Each row of a before or after table is a point. The points were changed in one or more steps. Then noise was added and the rows were shuffled. The steps act on columns, c1 being the first. Name the steps. A step turns or swaps two columns, mirrors them in a line or flattens them onto one, adds a multiple of one to another, or multiplies or shifts one. Angles are multiples of 10 degrees, from the lower column toward the higher: turns from -170 to 170, lines from 10 to 170 but not 90. Use the fewest steps. Two steps may share a column if one is a turn and the other turns, adds or multiplies; they go together, in the order done. Otherwise the lowest column goes first.
(in the rows, 128 means zero)

Before (13 x 2):
[[128 112]
 [ 98 141]
 [101  76]
 [141 117]
 [165 138]
 [159 135]
 [185 151]
 [ 91  87]
 [159  95]
 [ 95 153]
 [ 81 109]
 [115 144]
 [176 157]]
After (13 x 2):
[[ 63  74]
 [ 67 109]
 [115 114]
 [135 113]
 [114 150]
 [134  92]
 [129 146]
 [ 63  89]
 [199 153]
 [161 135]
 [197 154]
 [108 143]
 [169 139]]
Steps: add 0.7 times c2 to c1

Before, 13 rows:
[[114 129 153 101 116 122]
 [128 182  96 110 139 148]
 [122 142 142 140  83 151]
 [123 174 144 157 113 142]
 [141 162 149 195 123   7]
 [158 161 147 103 111 138]
 [162 144 145  81 130 136]
 [123 184 133  93 117 147]
 [126 174 151 115  94 149]
 [114 179 149 127 134  76]
 [133  18 144 100 129 156]
 [143 144 107 126 138 147]
 [130  46 115  95  75 132]]
After:
[[120  79 119 113 167 133]
 [117 227  75 100 129 118]
 [129 112 120 141 176 165]
 [140 123 154 121 116 133]
 [106  78 142 101 140 106]
 [174  88 122 182 135  85]
 [133 112 117  72 127  53]
 [123  85 178 116 117 122]
 [144  89 127  95 144  85]
 [116 211 110  95 182  87]
 [101 115 108 111 140 100]
 [118  72 126 132 120  83]
 [138  82 131 156 140 185]]
Steps: turn c1 and c4 by -30 degrees; add 1.5 times c4 to c6; turn c2 and c3 by 160 degrees; multiply c5 by -1

Before (14 x 11):
[[148 179 107 132 177  76 111 161 199 175 137]
 [143 118 139  89 157 122 105 155 143 167 176]
 [180 119 126 176 185 102 130 172 186 159 185]
 [146 130 119 122 197 115 103 182 181 115 123]
 [ 98 132 211 114 101 156 150 140 127 125 151]
 [142 135 131 122 117 101 124 146  97 121 143]
 [ 72 110 166 104 134 142 152  78 105 105 174]
 [125 122 132 118 113 101  69 144 186 122 164]
 [119 115 149  98 102 139 167  97 148 126 144]
 [160 142 120 179 181 119  74 141 170 171 126]
 [ 97 101 152  80  97 176 137 112 115 145 144]
 [118 180  84 151 177  99  74 197 182 162 168]
 [121 129 124 117 104 177 151 128 135 111 165]
 [ 77  79 140 123 106 128 156 141 129 143 137]]
After:
[[118 124 123 136  91  79 174 134 135 109 143]
 [140 139 134 172  87 131  81 149 140 168  93]
 [130 140 130 141  91 155  11 135 182 120 135]
 [146 140 134 126 112 152 122 150  97 123 138]
 [117 100 146 164 108 118 208 107 153 125 156]
 [149 125 109  97 123 186  98 179 200 177  74]
 [ 76  97 160 161  81 117 176  91 106 106 115]
 [180 184 121  88  83 153 134 129 181 164  59]
 [158 148 123  77 137 133  22 125 167 171  75]
 [120 161  80  81  93 151  18 197 184 161  71]
 [ 97 132 216 138  97 103 176 143 125 128 151]
 [103 123 157 181 110  80 146 117 112 144 154]
 [143 168 124 134 144 142  78 170 178 121  58]
 [ 76 165 142 159 110 129 186 103 126 143 149]]
Steps: turn c2 and c4 by -150 degrees; turn c2 and c8 by -50 degrees; mirror c5 and c11 in the line at 140 degrees; multiply c6 by -1; multiply c7 by 2

Before:
[[167 156 100 138  92 105 110 173 121 153 122 137 132 132 146 100  73 111]
 [ 90 115 169 127 120 182 172 107 132 119 176 111 116 109 106  66  73  83]
 [ 71 127 147 130  82 106 138 196  63 156 112 125  79 112 181 143 135 142]
 [166 149 171  84  77 187 104 144  97 129 147  73  75 134 118 138 137 166]
 [ 87 194  81  44 111 150 126 109 135 166 103 128 125 152  89  95  75 108]
 [100 197 171  67 151 114  98 166 116 130 122 119 126 144  87  66 110  98]
 [ 95 177 158  75 169 130 160 103 119 123 141  78 123 140 106  77 145 105]
 [115 193 125  49 131 173 103 137 112 150 125  72 115  73 126 171 123  91]
 [ 94 159 110  36 165 143  93 187  91 173 180  47 118  96 162 156 149 133]
 [119 162 151 129 136 179 120 161 159 122 171 140 137  78 175 100 104 141]
 [ 79 115  98  63  94 158 185 132 130  96 119  83  91 101  79 147  81 115]
 [151 194  84  96  85 141  99 198  67 155 179 142 101 135 101 145 143 116]
 [100 100 186  67 143  95 164 135 150 139 126 148 118 170 154  95 108 110]]
After, 13 rows:
[[147 200 109 105 161 142 100 199  72 139  65 144 114 131  96 150 131 147]
 [ 91 170 140 188 131 129 154  99 115 133 103 130 134 142 114  74 183 107]
 [163 151 117  90 119 107 112 171 123 127 124 152 138 139 138  97  97  94]
 [ 96 102 147 171 109 102 165 136 150 125  84 154 112 170 142  97 107 121]
 [ 90 117 143 122 175 185 171 106 136 128 108 163 112 111 111  64 117  61]
 [118 158 136 136 175 176 120 161 158 113 115 117 137  79 171  97  97 123]
 [171 155 143 108 126 186 100 143 100 128  63  79  81 136 117 142 167 111]
 [111 191 125 171 103 175 101 137 114 132  66 143 125  73 125 173 170  89]
 [ 71 136 135  88 105 107 136 196  64 115 115 113  79 112 164 142 130 131]
 [ 97 157 120 207 155 143  92 183  93 121  49  95 122  98 147 154 199  95]
 [ 79 190 101 161  73 145 125 111 135 151  66 148 137 153  87  95  94  81]
 [ 72 121 118 133 102 157 187 133 134 144  63 122  88 103  97 146 133  61]
 [101 196 147 180 108 114  99 167 113 142  90 155 144 147  88  64 127 101]]
Steps: turn c2 and c13 by 10 degrees; multiply c3 by 0.4; turn c4 and c5 by -120 degrees; turn c5 and c11 by -110 degrees; flatten c10 and c15 onto the line at 110 degrees; turn c12 and c18 by 70 degrees; turn c17 and c18 by 50 degrees

Before (12 x 32):
[[116 125 134 172 160  99 138  82 187 101 128 125 101  90  75 159 158 152
  113 137 128 170 131 110 158 164 129 124  95  69 127  93]
 [114 139 150  83  96 112 115  62 121 121 152 145 150 132 169 122 123 102
  151 123 164  95 147 177 131 171 166 177 210 161 112 173]
 [129 115 195 117  79 144  90 108 167  93 149 119 129 140 206 117 105 127
  142 118 174 102 117 159 138 129 149 119 125 151  70 127]
 [105 116 128 117 144 164 141  24 104 150  97  80 146 141 206 119 122  63
  132  87 158 115 127 133  94 118 130 220 133 129 140 125]
 [142 146 115 175 163 115 187 108 114 172 116  37 143 132 187 157 171  80
  196  91 151 130  89 136  88  52  59 135 125 108 161 122]
 [118 138 142 189 173 150 172 118 105 141  66  59 178 119 153 155 130  93
  222  90 116 129  89 132 107  98 101 158 122 116 117 104]
 [100 167 185 142 147 119 166 112 141 104 117 103 105 103 134 177 157 138
  128 106 120 159 117 105 169 110 171 121 100 105 152 116]
 [143 128 181 108 132 170 133 108 149 117 150 170 103 108 183 119  81 125
  132 100 184 110 127 165 111 127 134 166 179 176  84 185]
 [ 83 118 153 135 146 118 185 117 192  69 118 119 116  80 130 165 164 165
  135 190 131 189 174 111 136 135 160 133  99  69 136  95]
 [ 97 110 181 131 100 120  96  97 115 100 142 103 141 146 173 132  87  89
   97 120 198 108 141 161  91 158 157 204 162 164 107 204]
 [ 58 114 100 119  93 158 118 104 112  63 147 119 143 143 203 110 102 100
  116  49 196  77 123 158 104 123 158 185 158 137  92 156]
 [106 164 138 154 182 104 166 113 146 101  89 115 137  74  95 123 180 110
  101 168 119 176 148 126 137 103 147  94  74  92 125  84]]
After (12 x 32):
[[116 121 129 116 143 170 103  23  98 142 101 192 147 127 205 145 117  60
  124 115 157 114 130 139  96 119 124 222 125 129 144 142]
 [168 118 179 106 134 172 133 103 154 115 146 128  97 149 180 155  82 133
  130 180 183 108 127 167 108 117 144 156 100 173  55 130]
 [ 74 174 137 158 184 109 115 116 151 108  88 105 130 209  92 107 178 108
  105 109 118 176 141 124 145  97 149  97 164  93 163 101]
 [ 91 172 187 141 148 114  96 112 141 104 119 161 106 190 141  75 157 130
  133 136 120 161 114 100 168 106 169 118 102  96 155 132]
 [116 110 179 132 101 115 154  99 124  99 148 153 144  86 176 150  86  85
   94 120 196 105 150 166  83 160 154 204  92 167  56 155]
 [ 76 129 147 137 150 118  83 111 192  68 112  80 120 223 132  96 164 162
  141  80 130 188 182 111 133 133 157 132 106  66 160 114]
 [117 152 140 181 177 148  82 117 101 138  70 198 177 179 152 107 134  95
  228 107 116 129  87 134 109  96  98 160 110 119 137 104]
 [157 130 147  85 101 105 134  64 116 119 156 121 145 109 174 186 122 104
  144 150 161  92 139 175 136 174 170 175  74 157  89 139]
 [ 89  94  95 112  86 153 132 104 113  68 141 199 142 106 199 190  98  98
  118 161 197  77 121 163 112 116 160 181  93 140  82 119]
 [100 130 128 167 161  98 140  73 196  93 124 126 101 171  77  95 156 154
  115 115 131 170 126 111 162 164 131 124 123  69 145 107]
 [135 162 111 171 166 111  55 106 113 172 119 214 140 177 191 103 169  82
  202  95 155 133  85 131  90  52  61 132 110 106 159 147]
 [130 113 191 118  82 148 165 111 165  99 151 146 137  80 206 133 106 130
  140 122 168  99 117 159 133 126 149 119 138 143  91  85]]
Steps: turn c1 and c29 by -30 degrees; turn c16 and c29 by -140 degrees; turn c12 and c20 by 130 degrees; turn c2 and c20 by 20 degrees; multiply c7 by 1.6; turn c7 and c14 by 140 degrees; turn c31 and c32 by 50 degrees

Before (12 x 64):
[[151  92 145 147 166 107 109 104 111  90 130 186 136 162 136 130 148 123
  172 166 161 119 116 100 143 126  89 167 127 153 137 129 130 142 100 181
  180 150 100 126  93 129 146 143 105 130 175  79 108 152 113 143 184 146
   81 137  64 136 134  86 121 160  95 111]
 [128 161 154 114 106 149 163 144 175 124 127 108 137  85 104 156 137 108
  119 107 160 106 132 153 112 156 168  64 163 135 161 145 126 126 159  79
  148 115 142 151 132  85 136 102 123  92 136 164 191 135 155  74 129  92
  118 121 112 172 133 141 117 141  99 109]
 [120  83 121 166 183 109 113  93 133  84 157 122 127 131 144  89 174 127
  175 182 104  89  89 106  99  89 129 146 133 148 121  89 142 136 112 161
  174 136  91 115  90 107 160 123 114 147 202  87  86 152 132 127 174 156
   97 137  71 134 137  88  99 133 123 111]
 [124 166 162  95 143 120 161 159 134 166 139  97 131 133  92 135 105 140
  114  77 155  95 139 161  90 163 164  89 121 136 119 164 124  94 161 113
  122 150 145 143 148 139 121  99 112  78 103 155 125 156 107  68 105 113
  132 131 143 119 123 152  90 134 114 139]
 [ 87 167 165 118 116 116 139  91 112 104 142 153 111  72 119 108 173  65
  121 139 148 111 106 137 137 150 160 107 125 115 176  93 151 135 122 131
  140 115 132 114 135 100 146  93 114 109 157 117 154 113 146 123 122 136
  139 143 105 175 118  95 162 157 137 135]
 [117 122 154  98 119 137 143 175 129 158 149 143 120 160  81 136 107 132
   99 116 156  88 124 147 117 151 158  66 142 146 132 156  99 111 144 103
   97 124 135 161 177  95 123 110 141  91 129 191 133 160 145  75 122  93
  161 105 136 200 159 122  85 134 125 143]
 [145  97 111 156 160 115  88  94  93  85 148 119 150 137 145  91 183 100
  152 125 119  85 101  84 121 134  75 146 148 153 162  99 157 160 107 168
  148 126 105 100 112 106 119 121  90 146 176 101 139 153 104 106 191 128
  102 130 104 148 138  53 131 140 126  96]
 [149 125 173 197 166  71 202 143 118 157 203 156 122  88 112  70 135 116
  118  93 117 151 165 134  86 125 185 107 146 180 128 148  83 129 133 100
  155 173 163 140 115 138 187 126  63 129 108 176 162  91  86 144 109 156
   62 100 134 111 168 128 123 143 144  72]
 [ 91 120 121 113 127 135 168 129 147 121 120  97 134 152  71 135 106 114
  112  84 153 104 148 128 100 153 167  71 117 142 158 147 107  89 162 116
  114 149 162 168 156  89 100 136 118  96 134 158 163 159 159  91  75 126
  145 141 114 155 160 147 136 146 107 135]
 [120 134 143 142 114 156 184 153 145 131 126 122 121 157  78 143 134 123
  110 113 189 103 158 120  97 127 125  92 143 129 128 149  91 127 190 113
  102 152 117 169 146 122  99  84 125  73 128 130 122 143 139  72 117 109
  145 130 156 144 169 154 102 115 140 136]
 [155  80 127 160 185 119 171 138 104 122 192 186 158 138  82  97 142 154
  113  93 114 157 117 102  84  98 158 141 161 155 115 166 128  72 123 104
  178 181 128 109  72 189 172 142  77 161 152 127 125 141  99 138 157 156
  100 117 128  87 193 122 121  88 146  86]
 [ 92 108 116 141 165 117  97 118 136  49 169 153 149 137 131 120 184 112
  162 155 105 143 104  87  96 145  92 142 127 112 136 103 142 165 113 158
  176 125 117 109 104 120 120 129 134 110 178 115  98 161  91 124 175 121
   92 122  75 139 161  95 141 164 129 133]]
After, 12 rows:
[[143 100 116 153 160 119  87  91  95  87 148 116 150 136 143  91 186 101
  152 149 122  83  96  82 122 134  76 145 149 149 164  99 153 161 106  99
  149 123 107 104 132 105 117 120  93 145 175 100 143 113 162 104 191 134
   99 132 104 146 123   8 123 136 156 100]
 [145 126 172 199 166  76 205 148 114 156 199 157 125  88 115  71 131 113
  120 130 116 150 164 132  86 128 190 107 144 177 125 144  84 127 134 169
  151 175 161 141 149 141 182 127  67 132 108 178 163 180 158 147 108 125
   60 101 136 114  70 131 113 131 140  71]
 [151  91 146 147 165 105 109 103 112  87 131 187 134 165 137 131 146 120
  171 113 161 115 114 101 141 123  91 164 127 152 135 127 129 146 102  84
  178 148 101 127 112 130 147 146 104 129 177  77 103  90 159 147 190 112
   78 135  64 133 109  57  93 138 215 110]
 [113 127 151  95 120 135 144 175 127 156 151 146 116 160  80 137 108 129
  101 158 158  89 121 150 117 153 157  67 143 142 128 155 100 108 145 146
   96 127 132 162 109  92 121 112 142  94 126 192 133 114 101  76 121 185
  161 110 137 198 135 119 102  94  33 139]
 [ 82 170 163 115 114 116 140  91 110 104 142 155 112  75 118 110 170  61
  120 108 148 108 104 137 136 151 159 108 124 117 180  93 150 132 126 117
  139 111 130 115 134  95 145  95 112 108 156 113 154 132 110 123 122 110
  142 143 106 177 128  78 124 164 102 131]
 [ 91 102 120 145 164 114  96 119 136  49 170 156 148 140 127 120 180 109
  167 127 107 144 101  92  95 145  89 143 128 114 135 104 144 164 113 112
  176 124 115 108 135 119 120 130 137 110 180 113  99  87 175 125 176 156
   89 127  76 142 105  69 103 159 175 133]
 [122  85 123 168 184 106 111  96 132  82 159 123 126 128 143  93 173 127
  181 104 106  87  88 105 100  87 130 143 133 150 123  87 143 138 114  97
  174 136  95 112 141 108 161 126 121 147 203  89  87  75 135 126 173 108
   94 138  75 136 101  63 109 106 201 113]
 [125 163 155 119 104 148 163 144 169 122 126 107 136  85 107 154 136 107
  116 147 159 103 131 152 111 155 166  60 164 139 157 150 129 125 156 167
  144 110 140 152  95  81 133 105 123  91 137 163 194 136  92  70 133 169
  120 119 117 172 158 148 117 126 143 106]
 [159  80 123 161 188 120 169 139 104 123 193 185 151 141  82  99 142 153
  112 161 115 156 115 102  82  98 155 141 158 157 115 164 130  72 122 159
  179 181 128 112 162 191 172 145  76 160 155 124 121 139 147 138 159 139
   99 115 130  87  54 117 159 102 224  86]
 [124 167 162  95 143 119 157 159 135 168 140  98 133 133  89 134 103 133
  117 185 148  96 139 155  93 163 161  90 122 134 118 164 128  95 155 151
  120 151 143 140 109 140 118 101 112  79 106 156 124 135 139  69 100 139
  134 132 143 117 141 164  98  99 100 135]
 [120 138 142 139 114 154 186 151 146 131 125 122 120 156  80 139 135 121
  110 153 190 101 158 122  96 124 128  98 141 128 127 154  92 125 195 136
  103 152 119 169 134 123 100  78 121  71 128 130 124 125 117  74 117 175
  147 131 158 140 112 171 125 103  90 133]
 [ 93 123 120 116 128 129 167 128 148 122 120 102 133 152  66 136 106 118
  111 179 154 104 148 133  95 157 164  73 117 141 157 148 109  85 159 129
  111 149 159 164 104  92 101 137 116  96 130 158 164 132  94  93  73 152
  142 142 115 157 105 156 116 145  93 135]]
Steps: turn c20 and c50 by -140 degrees; turn c36 and c51 by 160 degrees; turn c41 and c63 by -110 degrees; multiply c63 by 2; multiply c54 by 1.3; turn c54 and c59 by -140 degrees; multiply c60 by 1.6; turn c61 and c62 by 60 degrees

Before (13 x 64):
[[101 143 110  82 131 102 103 186 149 142  72 160  84  85  89 137 144  55
   71 149 136 112 120 115 145 149 128 170  87  64 120 128 117  92 183 148
  141 179 149  97 126 194 144 142 195 154 133  92 126 145 153  95  87 110
  103 133 155 110 119 125 206 114 127 154]
 [113 122 133 160 124 159 156  97 137 143 137 152 133  96  75 131 110 198
  146 107 117 200 100 160 104 152 125 123 159 113 114 105  66 106 137 139
  106 123 148 111 135 106  99  69 157 155 170  81 158  93 108 128 110 155
  140 154 154 177 135 136  92 142 177 167]
 [110 204 159 109 224 109 163 112  45 149 126 189 196 144 128 148 101 146
  111  81 173 114 102  97  73 167 188 119 184 115 117  96 146 114 163 189
  131 142 172 193  97 120 167 122 197 157 146  98 124 109 192 132 112 170
   68 121 138  86 186 119 107 142 138 154]
 [104 162 153 122 108 153  65 143 153 125 175 115 134 175 103  63 186 220
  178 114 131  86  68 111  95  37 151 134 125 111 143 184 228 112 134 174
  109 154 120 101 171 108  75 120 143 120 100 140 102 142 129 135 101  87
  104 180  99  94  97 114 156 163 162 121]
 [129 156 246 152 108 102 158 133 176 178 171  53 104 101 100 119 144 148
  180 127 128  70  94 121  99 137 144 146 156 107 119 117  81 163 142 101
  145 160 102 101 100 176  85 211 128 115 149 127  68 124 115 104 127 121
   80 128 119  82 114 133 133 132 105 146]
 [ 83 138  79 138 117 130 156 148 122  68  80 136 104  90 107 161 124 170
  156  98 173 106 123  82 121  70 103 152 109  93 135 147 106 179 218 109
  177  96 114 117 117 117 136  88 151 100 142 192  94 157 101 114 140 104
  175 107 138  82  88  77 111  83 179 116]
 [ 65 139 104 105  74  87 185 156 199 123 120 123 129  50 168 128 132 149
  188 111 156 109 185  94 132 100 136 142 202 128 117 145 137 118  66 119
  144 160  60 154 112 113 129 116 120 114 133  81 108 117 187 102  57 110
  150 140 112 136 118 101 114 156  77 123]
 [ 81 115 121 133 190 134  85 151 118 124 168 116 118 145  98  98 174 113
  125 121 140 112  85  48 101 148  71 109  99 115 134 157 141 119 101 133
  172 138 118 186 121  67 106 180 169 128 150 104  76 124 131  82 103 174
  131  93 163  95 135 141 151 155 123 100]
 [117 182 122 132 105  76 156 139 113 128 155 121 162 158  99 157 132 127
  132  68 135 122 122 117 105 111 116 150 134 136  79 103 178  82 137  98
  145 101 170 140 127 136  84 222 150 184 118 120 103  95 167  54 139 118
  120 104 104 103 173 112  68 120 174  91]
 [138 167  87 113 142  79 169 142 171 108 151 161 158 141 146 111  56 155
  154 128 162  51  86 105  87 109 147 115 107 184 133 107  99  62 193  70
  141 175 111 119 119 101  88 145 135  79 196  87 121 128  72 102 154  95
   92  92 166 141 120  92 147 105  84 123]
 [113 190  99 155 111 211 105 180  79 116 149 135 104  91 176 181 144 125
   99 117 171 101 119 105 105 164 145 160 106 135 182 120 102 128 163 145
  103 150  83  94  80 200 118 128  91  75 112 128 111 118 104 119  81 114
  135 175 147 157 128  85 176 145  88 101]
 [123 163 125  70 133  80 132 143 192 122 127 135 195 109  67 155  79 151
  164 150 122 120 144 149 153 101 134 138 154 126 130 170 152  75 111  35
   84 121 132 112 115  89 124 162 170 118  86  48 104 161 135  56 138 126
  103 108 181  82 144 119 155 114 133 112]
 [130 116  94 111 170 145 152 117 140 159  64 129 204 166  85 132 148  91
  151  41 115  79 118  94 165 113 116 108 157  97 151 138 118  88  97 124
  128  84 111 164 172 161  90 146 123 116 134 144  25 177 163 174 138 117
  140 122 192 111 117  63 138 213 106 106]]
After:
[[ 79 137  81 140 121 132 156 148 121  67  80 133 103  88 106 167 163 173
  157 107 170 104 122  85 121  69 103 150 110  95 135 145 104 178 218 110
  180  96 112 119 118 117 136 108 151 102 140 193  93 158 165 116 139 106
  177 124 136  81  92  76 110  83 179 116]
 [128 114 243 153 110  98 158 132 174 178 172  54 104 102 101 128 181 148
  179 113 130  68  95 120 101 136 142 148 210 104 118 118  82 163 142 101
  145 159 101  99 100 174  85 175 131 114 149 128  69 124 131 105 130 119
   80 104 121  82 115 134 135 132 103 148]
 [104 135 113  82 130 103 102 184 149 140  72 160  84  86  85 135 185  53
   74 153 138 112 122 116 143 149 132 168 162  65 119 126 113  93 184 148
  140 178 147  98 120 196 145 162 196 153 136  91 127 146 104  94  90 112
  103 115 156 109 121 128 207 115 127 155]
 [ 78  86 121 129 188 130  87 152 118 121 165 115 117 146 100 128 216 113
  126 132 139 110  81  52 102 147  72 111 163 113 136 155 144 115 104 132
  174 137 116 188 121  67 108 188 168 131 151 106  77 124 133  82 104 174
  133 155 164  98 135 140 149 151 123  98]
 [107  99 151 121 112 150  64 142 153 125 172 113 135 176 105  56 228 220
  179 131 133  84  67 112  96  41 150 130 141 111 143 184 228 109 132 173
  108 152 120 101 172 110  74 121 144 119 100 143  99 140 140 137 102  87
  102  80  97  95  98 114 153 161 164 120]
 [124 130 125  70 134  78 134 142 193 124 125 135 194 106  68 169 120 149
  167 131 120 121 141 149 156 101 134 141 185 124 131 171 154  76 108  37
   81 124 132 115 117  91 119 139 170 119  88  49 103 160 105  54 138 128
  105 102 179  80 144 119 155 115 133 113]
 [118 123 120 130 105  78 156 138 114 127 155 123 161 158  99 178 169 130
  131 177 139 122 121 116 104 111 115 152 202 134  81 100 175  81 137  97
  144 101 172 140 127 136  84 198 147 189 118 120  99  94 181  51 137 121
  121  84 104 107 174 115  66 119 176  88]
 [110 122 160 110 223 108 163 113  46 151 126 187 197 146 129 166 140 147
  110 197 170 112 100  97  71 169 186 120 154 114 119  96 146 114 163 190
  131 143 173 196  97 116 167  84 197 158 145  96 125 108 163 131 111 170
   67  61 139  87 182 121 105 142 137 158]
 [136  83  86 110 139  80 169 141 171 112 154 163 157 139 144 154  94 159
  154  71 159  52  85 105  86 110 150 117 137 181 134 109  98  62 196  70
  139 174 111 119 120 100  85 156 135  78 194  88 123 131 135 107 155  96
   92 104 166 144 121  92 147 105  84 121]
 [130 131  95 109 170 141 152 117 138 160  65 129 204 168  83 133 193  92
  153 178 118  78 120  95 164 112 115 104 151  97 152 137 118  88  97 122
  125  84 113 161 170 162  87 123 124 116 137 146  24 175 209 174 141 116
  141 142 190 112 117  62 141 212 104 109]
 [115 149 133 161 125 158 154  99 138 140 136 148 131  97  79 110 149 197
  149 112 117 198 104 159 103 151 124 124  82 113 114 105  68 109 136 140
  106 122 150 112 136 103 100  63 156 155 170  81 158  91 154 128 110 153
  139 127 153 177 140 139  91 140 176 167]
 [113 186  98 154 109 209 105 180  77 116 151 134 105  92 176 143 182 123
   97 109 173  99 120 107 107 168 148 162 163 137 181 118 104 125 163 144
  104 151  86  92  81 202 117 144  90  74 113 126 112 116 144 120  77 113
  137  54 150 153 129  87 176 145  85 100]
 [ 65 132 106 103  78  87 185 157 200 121 119 124 132  48 169 120 174 148
  186 188 155 111 183  93 130  99 134 141 203 128 117 147 138 116  66 121
  143 159  60 153 111 113 130  69 121 116 132  79 108 118 138 104  55 107
  151 114 113 133 117 101 114 152  72 125]]
Steps: turn c2 and c56 by -110 degrees; turn c2 and c16 by -50 degrees; turn c29 and c44 by -40 degrees; add 1 times c8 to c29; shift c17 by 40; turn c20 and c51 by -100 degrees
